Each point is reached from the start by the listed moves, each made once or not at all, plus a little noise. Is the number of moves made odd or even? Then give how often each move was made.

Moves:
(1): [  6  56 -12  25 -24  -3]
(2): [  7  -3  75  -7 -18  -2]
(3): [-32 -52  41  60  38  25]
Start: [  1 -33  -3 -12  20  -1]
Points:
[-33 -84  38  47  55  24] -> odd (0, 0, 1)
[ 14  22  59   4 -20  -5] -> even (1, 1, 0)
[-22 -88 117  42  40  22] -> even (0, 1, 1)

Moves:
(1): [  5 -21 -13  17 -24  44  28]
(2): [-22  45  19  53 -44 -53 -18]
(3): [ 11  55   1 -17 -20 -22  21]
(4): [-37  -7   7 -18 -39 -67  32]
Start: [  6 -13 -33 -28 -20  22  43]
Points:
[ 14  44 -31 -43 -43  -1  64] -> odd (0, 0, 1, 0)
[-20  33 -25 -63 -77 -66  96] -> even (0, 0, 1, 1)
[-28 -38 -37 -28 -81   0 107] -> even (1, 0, 0, 1)

Moves:
(1): [ 41  -5 -56  26  23 -18 -18   5  -8  33]
(2): [ -4  -8  34  63 -11   6 -12  15 -40   6]
(3): [ 10  10  10  24  16 -31 -13 -15  12  11]
(4): [-15 -17  23  -9 -15 -10   8  27 -26 -17]
(5): [-15  15 -42  -7  12  -9  13 -34  19 -12]
(6): [ 29   8   0  16  -7 -25  -9 -13 -16   7]
(7): [ 11   9 -13  -4  -1  -8  -1  -3  10 -16]
(8): [ 12 -13  10   6  11   0 -18 -10  -8   0]
Start: [ 16  25   9 -12  -6  -5 -14  -6  20  -3]
Points:
[ 85  33 -34 121  37 -80 -71 -55 -22  46] -> even (1, 1, 1, 0, 1, 1, 0, 1)
[ 77  43 -79  29  56 -75 -52 -62  44  14] -> odd (1, 0, 1, 0, 1, 0, 1, 1)
[ 55  16  27  -4 -16 -50 -34  -3 -23 -28] -> even (0, 0, 0, 1, 0, 1, 1, 1)
[ 41  58 -21  20  16 -70 -22 -70  33   0] -> odd (0, 0, 1, 0, 1, 1, 0, 0)
[ 54  46  -4  -1 -11 -38 -28 -24  15  -9] -> even (0, 0, 0, 0, 0, 1, 1, 0)
[ 50  37 -46  94  35 -60 -41 -36   2  34] -> even (1, 1, 1, 0, 1, 0, 0, 0)

Moves:
(1): [  3 -11  70  19 -16   5  52  -3  15  81]
(2): [ -5  24  18  36 -17  13 -22  20 -22 -19]
(3): [  5  17 -19  20  82   3  31 -46   2  11]
(4): [ 55 -21  23  15  26  26  19 -12 -45  32]
(5): [-11  -2   2   2   4  13  31  -3 -67   3]
(6): [-28  14  13  -9  26 -10   9  45  55  37]
(7): [-14  29  -3  34 -38  38  13  36 -10  12]
(8): [  7  46  -2  -3  12 -28  56 -11   7 -20]
(9): [-22 -30  42 -61  26  21 -25   0  22 -17]
Start: [-25  15  -5  18 -25  23  25  16  -2   0]
Points:
[ 16  91  31 102 -42  70  88  47 -71   3] -> even (0, 1, 0, 1, 0, 0, 1, 1, 0)
[-71  99   4  96  28  66  53  74  26  36] -> even (0, 1, 1, 0, 0, 1, 1, 0, 0)
[-62  75 -18  58  41  53  81  45  48  60] -> odd (0, 0, 1, 0, 0, 1, 1, 0, 0)
[ 38 -16  88  50 -11  53  94   4 -32 113] -> even (1, 0, 0, 1, 0, 0, 0, 0, 0)

Moves:
(1): [-16   0 -25 -16 -18 -25   2  -8  -6   0  -1  -6]
(2): [-2 10 10  6 -4  3 -8 12 19  9 -8 17]
(3): [-12  -2  -1  -9  -5   4 -23 -17 -22 -12 -10 -13]
(4): [ -5  20 -20  -5   9  14   6  25  25 -17  27  13]
(5): [ 19 -30  -5  21   6 -22 -11  -4  -9   6 -17   8]
(6): [ -6  24 -12   8  -7   4  11   4  -6   2  17 -29]
(7): [ 53  18   3 -12 -43  -9  22 -37  17  46  -7   7]
(8): [ 13 -23  27  -4 -26  -1   9  39   8  -7  16  27]
(9): [ -3 -21  -9   1  -2   0 -12  -6  25   7  18  10]
(10): [  6   0   0  30  -2  -5  11 -32 -15   5 -12   3]
(11): [ 14  16 -21   9 -16  12   8 -11  -7  34  -4  -5]
(12): [ 15 -31  16  11   1   5   4   1  15 -13 -22   2]
Start: [  4 -15 -11 -10   9 -17   5 -20  15  -8  10  -3]
Points:
[ 34 -52 -30  69 -18 -15 -16 -73  13  31 -30 -13] -> even (0, 1, 1, 0, 1, 1, 0, 0, 1, 1, 1, 1)
[  43 -121   16   19  -12  -38   -5    9   54  -12    2   45] -> even (0, 0, 0, 0, 1, 0, 0, 1, 1, 0, 0, 1)
[ 81  -6 -20  -2 -53 -30  41   9  50  19  47  26] -> odd (0, 0, 0, 1, 1, 1, 1, 1, 0, 0, 0, 0)

Moves:
(1): [-32   6  -2  26  26  48 -21  30   5 -28  -4  19 -22 -38  13 -20]
(2): [-27  12   7 -26   6  32  -1 -18  30 -12  -6   7   0 -23   3 -18]
(3): [ 39 -11  -8 -14  -4  -1   5   5  -2 -14   9   0  31 -21  26  22]
(4): [-27  31  -7 -18  -2 -32 -22  17   3  17 -22  22 -15 -19 -35 -29]
(5): [ -7   2  -8 -24 -17  -3  20  31  -5  10  14  14  25 -20 -10   7]
(6): [ 28 -39  -7  16 -13   8 -17  -3   6  -8   1   1  11  31   0  31]
(7): [ 10 -15  -8 -12 -12   0  13  25  22  18  22   7  34 -48  29  39]
(8): [-28  -4 -12 -54  24 -26  20   7   1  -5  25  16  13 -12  50  -9]
(9): [  7   5   9  22  15   1   6  14  14  -8  -2  -5  11  -2 -25  -5]
(10): [-22   1  -6  -4  20   7 -29   2  29 -41  33   0 -33  -2  22  12]
(11): [ 13  -8   8  14  20  34 -24 -10  -7 -20 -11 -14   9   2  -9  -3]
(12): [ 25  -9  -1 -15  18  36  -2  19   6  -5 -34 -22  20 -13 -15   2]
(13): [ -3   9   7 -10  -4   6   8  32  11  13   8   2  19 -31  11 -25]
(14): [-12  24 -28  -6  10   0 -13 -10  -7  10  36   6 -23  19  11   1]
Start: [-18  -5   6   5   5 -36  -3   6  10  -6  14   0  15  14   5  16]
Points:
[-15  42 -33   7  74  14 -47  79  31 -36  -3  20  18 -61 -20 -15] -> even (1, 0, 1, 1, 0, 0, 0, 0, 1, 0, 0, 1, 0, 1)
[ 50 -27 -23 -36  21  47  -9  70  85 -11  52   2 114 -71  42  57] -> even (0, 1, 1, 0, 0, 1, 1, 0, 1, 0, 0, 1, 1, 1)
[-113   68  -37  -75   27  -32  -43   18   60  -20   71   53  -29  -31
    2  -13] -> odd (0, 1, 0, 1, 1, 0, 0, 0, 0, 1, 0, 0, 0, 1)
[ -59   22  -61  -69  100   -5  -43  113   83  -56   78   49   31 -121
   83   30] -> odd (1, 0, 1, 1, 0, 0, 1, 1, 1, 1, 0, 1, 0, 1)
[ -75    9  -14  -86  115   58  -81   59   79 -114    7   36   22 -120
   65  -26] -> even (1, 1, 1, 1, 0, 0, 0, 1, 0, 1, 1, 1, 0, 0)

Moves:
(1): [ 18  -1  -5 -10  -2  -8   6  26  18  -7   7   2   8   8   0  -9   5  23
  17  -9   2]
(2): [ -1   0 -10  -7   4  -5  -8 -32 -23 -13  29  -6   3 -19  12   6 -31 -10
   1  -9 -18]
(3): [  4  10  -8  -8   9  10 -15   9  -5 -18   0  18  -4  -9   4  14  -7  -2
  -3  12   4]
(4): [ -8   4  10  -4   5   2  -8  -3 -11  13   3 -11 -13   1  23  -1  15  11
  -1  -7  -6]
(5): [-16  15  -4  -6   9  17  25  -1 -19   3   0 -14   2  25  -3 -18  -1   5
  -8  10  10]
(6): [  1   6  17   4 -24  -7  30  28   4 -13  -5  23 -24  -8  -5  19  -7   5
   6   3  -6]
(7): [ 18   3   6   8   9   6   6  12  34 -11  -4  -3   2 -17   9  17  27 -21
   3  -1 -26]
(8): [  7 -17   6  -5  -1  28 -15  21   1 -24   7  -4  -8   6 -11  -5  -4  -9
   2   4  15]
(9): [-18  16   5   1 -18   3   0   1  -4   9  -7 -11  -2  -3   8  -1   6  10
 -23   1 -13]
(10): [  4   9  21  12  10  23   0 -12  12   0 -21  -1  17  13   2  -1   5  18
  -9  -8  -2]
(11): [  1  -5   6 -21 -11  26 -12   0   8   8  -8  16  25  -3 -15  -7  22 -13
  29   1 -16]
(12): [ -3  -1  10  -9 -13  -9  16  29  17 -30 -10  22   4  22  14   7  17   0
  13  35  -6]
(13): [-12  -4   3 -20   6   7   5   8  -1 -13  -3  -7   2   0  23 -26 -32 -10
  13   7  18]
(14): [-18  11  -5  11  -2  -6  -2  -1  -7  -9  -5   5 -16   8  -3   3 -23 -16
  17   5  -5]
(15): [ -3  -2  11   3   4  -9  -5   6  -9   5  -8  -2  -2   9  -1  10 -23  -5
  -3   7 -10]
(16): [-15 -12   3   2   4  -5   5  21   4 -22  -3   5  15   1  -3  -8   5   1
   4  -4 -23]
(17): [  8   0  27  -7   6 -23  12  15  22 -21 -12  10   1  -6 -37  17  26  -1
  13  -1   0]
(18): [  8  -3  22  15  19   3   4  -5  21  -3  -8   6 -25   3 -28   5   8  13
   0  11 -12]
(19): [  8  11  11   4  12 -26  -9  -5 -10  11  25 -18  20 -17  -1 -26  -7 -12
   3   1   0]
(20): [ 0 -9 -9  3 15 -1 -3  4 18  5 10 14  7  0 -4 24 -8 13 12 14 11]
Start: [ 13 -13 -10 -14   1  -9  23 -16  -3 -11 -22  19 -21   4  13 -11 -19  26
  27  26  -6]
Points:
[  27   -3   22  -34   61   22   18   54   32 -109   22   25   33   16
   51   -4    0   39   58   62  -44] -> even (1, 1, 1, 1, 1, 0, 1, 1, 0, 1, 0, 1, 0, 0, 0, 1, 0, 0, 1, 1)
[ -1  22  16 -16  22 -38  41  -5   5  -3  -6  -2   9   5 -22 -12  -5  44
  24  53   3] -> odd (0, 0, 0, 0, 1, 0, 0, 0, 1, 0, 0, 0, 0, 0, 0, 0, 1, 0, 1, 1)
[-11   5  29 -28  -9 -17 105  69  25 -89 -47  54 -73  66  10 -31 -53  50
  86  90  -3] -> odd (1, 0, 0, 0, 1, 1, 0, 0, 0, 0, 0, 1, 1, 1, 0, 0, 0, 1, 0, 0)
[ -17   12   25  -26    3   12   47   69    1 -100  -10   63  -92   45
   16   48  -73   65   56  102  -40] -> odd (1, 1, 1, 1, 1, 1, 0, 1, 1, 0, 0, 1, 0, 1, 1, 0, 0, 1, 0, 1)
[-27 -30  85 -43  36   2   5  62  37 -87 -49  42  32  35  -3 -22 -20   0
 121  79 -33] -> even (0, 0, 0, 1, 0, 0, 0, 1, 0, 1, 1, 1, 1, 1, 1, 1, 1, 0, 1, 1)
[-20  18  50   8   5  11  42  22  31 -24 -59  22 -52   6  62  36 -60  34
  37  46 -45] -> odd (0, 0, 0, 1, 0, 1, 1, 0, 1, 1, 0, 0, 1, 1, 1, 0, 0, 0, 0, 1)

Moves:
(1): [ -2   8   1   9  13  13   9  26 -13  11  14   1 -19   1  -6 -22   2 -14
  22   1  11 -22  -5 -17   4  -5 -23]
(2): [ -7  -4  12   6  12  -6 -10 -14   3 -12 -22   9 -10  -9  -6   2  10  17
  -2   1 -16   4   8 -22   6   7 -10]
(3): [ 16  25   0  -6  -3   2   8   2   4 -14  13  -3  -1  -6  -3   3  13   2
  -1  -7 -12   2  20  -4 -16 -12 -10]
(4): [ 23  -7  -6 -26  -9 -15  -5   3  21  13   0  -9   9 -12  10  17  -6  16
  21   8  10   8  -8 -21  11  10 -31]
(5): [ 15  20   5  25  -4  -4  -3  13  -3  -6   2  17  24  10   0 -20  10 -11
  -1  -7  -4 -11  17  28   5 -23   7]
(6): [-12  19  16  17  -4  13  -7 -18   0   1 -12  13   1  10  -3   8  12 -16
   9  12  -6   5   5 -13 -15  -9   8]
(7): [-15  -9   8 -13  -2  -5   5  11  -1  -2   5 -17   2   6   1 -13 -15   1
  -1   1 -13 -21   3  13  -4   9 -15]
(8): [  1   3  15  -1   3  -1  16  -9  -1  -4   6  -5  -1   2   2   0  -2 -15
   7  -4   0  -6  -2  11  24  -8   8]
(9): [ -8 -11  13 -32   1   7   2 -18   4  23   1 -13   0  -8  -1   5   8  -3
  20   6   8  10  18  -8   4 -25   5]
(10): [  5  13   0   3   7   1   6   0   5 -10   1   2   5  -4   3  -3   0   2
   0  11  -3   0  -2   1   1  -1  18]
(11): [  4  -9   0   5 -10  11 -21  11 -17  33   8   1   0  11  17 -11  14  -6
  -9   0   7  -3  -9 -16   1 -15   0]
(12): [  5  -4 -11   9  -2   1  14 -11   1  -5 -18   8  -6  -4  -3   0 -11  -2
 -19   4  21   3  -5 -12   0  -4   6]
(13): [ -4  -9  -2  13  -4   9 -12  -2  -1  -2  15  -9  -3   9  -6   3  -5  -1
   1   5  -4  -6  11   1  -8   1 -17]
(14): [ 16 -13  18  11 -25 -17  19   8  17  -7 -14  10  -7 -18  -6  -3 -30  22
  12   2   2  -5  -7  28 -31  -9   8]
(15): [ -5  -4  -8   6  14   0  -1   0  12   7  -2 -12  17  -8 -12   5 -14 -10
   5 -23  13  -4 -19  -4   3  -6   6]
(16): [  5 -14  -4  -1 -11  -4   5   6  -6  14   5  -4  -7   6  -1  11   8  -8
  -2  -4 -10  -1   8  -3  11  -5   2]
(17): [  1 -16   6  -4  -6  -6   3  -5   5  -9 -11  -6  -1  12 -14   0  -2  -1
 -12  -9   0  13  -3  -2  12   2   4]
(18): [ -7   2  -8   7   2 -11 -10 -15  -4  -7  -7  -6  15   6  -6   5   3   5
  -7   1  17  -6  -9   9   8   5  11]
(19): [ -5  10   3  -1  18  -5  16 -10 -19   1 -21 -17  -6  -2 -26   0 -15 -18
   3   1 -17   5 -11  -6  24  13 -18]
(20): [-12 -15 -12  -1  -3  -1  -8  25  15   9  10   2   7 -13   4   3   0  16
  -5  12   9 -15  -7   7   6 -10 -14]
(21): [ -2  -3  22  -3  -6  18   6  -3   8  -4  -9 -11 -15  -7  -6   0  -3 -10
  -3   6   6  -4  13   4   1   6   0]
(22): [  1   5  11  -8   9  -2  14  30   7  25  -7   0  -2   4  -7   5 -28  -2
 -15  -1  10  -3  -3   3   8  -6  17]
(23): [ -5 -14 -14  25  21   3  18   9  -1 -20   0  -6  -5   3   5   2  -8  12
   1  -9  -5   4  -9   1  -9  13 -16]
(24): [ -5  -4  -4   2   4   3  -8   4 -12  -8  -2 -11  -4   0  -3 -10  -5   7
  10 -14   0 -12  -5  10   8  -5  -6]
Start: [-10   2  -9   5   7   5   3   4  12   5  12 -23  -4   3  -1   4 -17  -6
 -13  -8 -18   6   1 -23  -3  -4   3]
Points:
[ 16 -58   5 -26 -20  -9  24  56  29  77  11 -92 -10   0 -41  -4 -89   1
  13 -37  40 -43 -12 -48   7 -68 -37] -> odd (1, 0, 1, 1, 0, 0, 1, 0, 1, 0, 1, 1, 1, 1, 1, 1, 1, 1, 0, 0, 0, 1, 0, 1)
[  1 -40  29  17   4  -3  48 -27  26  29 -19 -78 -21 -19 -33  34 -55 -11
  33 -15 -41  -2   3 -73  -3 -39 -67] -> odd (0, 1, 1, 1, 0, 1, 1, 1, 1, 0, 1, 1, 1, 1, 1, 1, 0, 0, 1, 0, 0, 0, 1, 0)
[-53 -21  42  28  20  44 -19  14  -3  19 -17 -57 -37  18 -33 -39 -18 -37
   6 -31 -21 -37 -13 -70  15 -19 -33] -> odd (1, 1, 0, 0, 0, 1, 1, 0, 0, 0, 1, 0, 0, 0, 1, 0, 1, 0, 0, 0, 1, 0, 0, 1)
[  5 -17  62   1 -15  -4  58  13  43  17   8 -58  16 -22 -23 -13 -58 -38
  26 -18 -16 -39  32  47  13 -64  42] -> odd (0, 0, 0, 0, 1, 0, 1, 1, 1, 1, 0, 0, 0, 1, 1, 1, 0, 0, 0, 0, 1, 0, 0, 0)
[-23  38  48  31  21  24  16 -28  36   8 -57  -3   8  -2 -30   8 -17 -27
 -29  26  11   8  42 -32  15 -51  63] -> odd (0, 1, 0, 0, 1, 1, 0, 0, 1, 1, 0, 1, 0, 0, 0, 0, 0, 1, 0, 0, 1, 1, 0, 0)
[  -6  -16   35   28   40  -18   95   61   23   16  -26  -86  -18    1
  -58   -1 -121  -31   44  -35  -27  -35  -57  -21   43  -10  -32] -> even (1, 0, 0, 1, 0, 1, 1, 1, 0, 1, 0, 0, 0, 1, 1, 1, 1, 0, 1, 0, 0, 1, 1, 1)
